Each row is a point. The last column is the point's height on a tilted bowl or saddle (a function of degree 2), plus a little noise. Count its main directions that bend up, bend down and stay straight.

Points:
[[ 0.29  2.62  0.43 -0.17]
 [-3.61  0.34 -0.09 -3.21]
 [-1.35  0.84  1.02 -1.06]
 [ 0.67 -0.14 -1.27 -0.56]
 [ 0.47 -1.01 -0.54 -0.17]
 [-1.43  1.35 -1.07 -1.68]
 [ 2.32 -0.49  3.32 -0.72]
 [-1.65 -1.95  2.51 -1.17]
 [-0.87  1.18 -0.61 -1.13]
 [ 0.00  0.27  0.44 -0.44]
 [-2.23  0.98 -0.81 -2.17]
 [-1.30 -0.42  0.64 -0.99]
 [-0.77  1.56 -0.26 -0.96]
 [ 0.77 -0.17 -0.27 -0.24]
 [ 1.53  0.87  0.31 -0.14]
 [-1.67  1.22 -1.53 -2.10]]
Directions: 1 up, 2 down, 0 straight

Points:
[[ 0.87  0.24  2.34  1.48  0.61]
 [-1.32 -0.06 -1.64 -1.05 -0.52]
 [-2.22  0.50  1.00  1.78 -0.45]
 [ 0.73 -0.67 -0.66  0.89 -0.14]
 [ 0.26 -0.86  1.38 -2.64  3.73]
 [-0.17 -1.42  1.73  1.16  2.02]
 [ 0.18  1.43 -0.83 -1.37 -1.05]
 [-1.33  0.07  0.83  0.28  0.82]
 [ 0.17 -1.07 -0.04 -2.21  1.66]
 [ 1.76 -0.17  0.63  2.01 -0.90]
 [-2.45 -0.58  1.21  2.66 -0.54]
 [-2.28 -0.30 -1.67 -0.05 -0.56]
 [ 0.64  2.12 -1.56 -3.47 -3.30]
 [-2.51 -2.03 -0.59  0.88 -0.01]
 [-1.11  0.63 -1.61  0.25 -0.55]
 [-0.75 -1.08 -0.41 -0.15  0.77]
 [-0.11 -0.83 -1.87  0.86 -0.35]
 [ 0.37  0.43  2.20  1.34  0.57]
 [ 2.46  0.34  1.31 -0.54  0.22]
 [-1.65  0.92 -1.57  1.36 -0.47]
 [-0.07  0.61  0.88 -0.89  0.92]]
Directions: 1 up, 3 down, 0 straight

Points:
[[-0.89  0.89 -0.52 -0.18 -0.12]
 [-1.32 -2.56 -0.10  1.08  1.60]
 [-1.92 -1.33  1.43 -1.03  1.07]
 [-0.40 -1.53  1.17 -4.34  2.62]
 [ 1.20  2.31 -0.52  1.79  0.78]
 [ 1.15 -1.37 -0.63  1.50  1.39]
 [ 0.40  0.51  0.58  0.30  0.08]
 [-1.49  1.83 -1.36  1.50  0.47]
 [-1.25  0.61  1.13  0.45  0.23]
 [ 2.52 -4.18  1.69 -0.50  4.48]
 [-1.46 -0.80 -1.03  0.16  0.55]
 [ 1.27 -1.16  1.05  0.32  1.03]
 [ 0.03 -0.30  1.61  0.61  0.45]
 [ 3.02  0.72  0.38  0.29  1.85]
 [-0.85 -0.48  1.01 -0.75  0.32]
 [-2.79  0.90 -0.52 -0.85  0.61]
 [-0.71 -0.50 -1.80 -0.04  0.59]
 [-1.53  1.02  2.14 -1.03  0.75]
 [ 1.39  0.32 -0.30  0.49  0.59]
 [-2.09  1.70 -0.01  0.36  0.30]
 [ 2.06  0.11  0.59  1.14  1.19]
 [-0.71  1.18 -0.69  1.81  0.33]
 [ 2.36 -0.62  0.74  0.30  1.55]
 [-0.99 -2.54 -1.23  0.13  1.69]
 [ 0.71  0.71 -0.23  1.42  0.39]
 [-1.21  0.84  1.10 -0.12  0.08]]
Directions: 4 up, 0 down, 0 straight
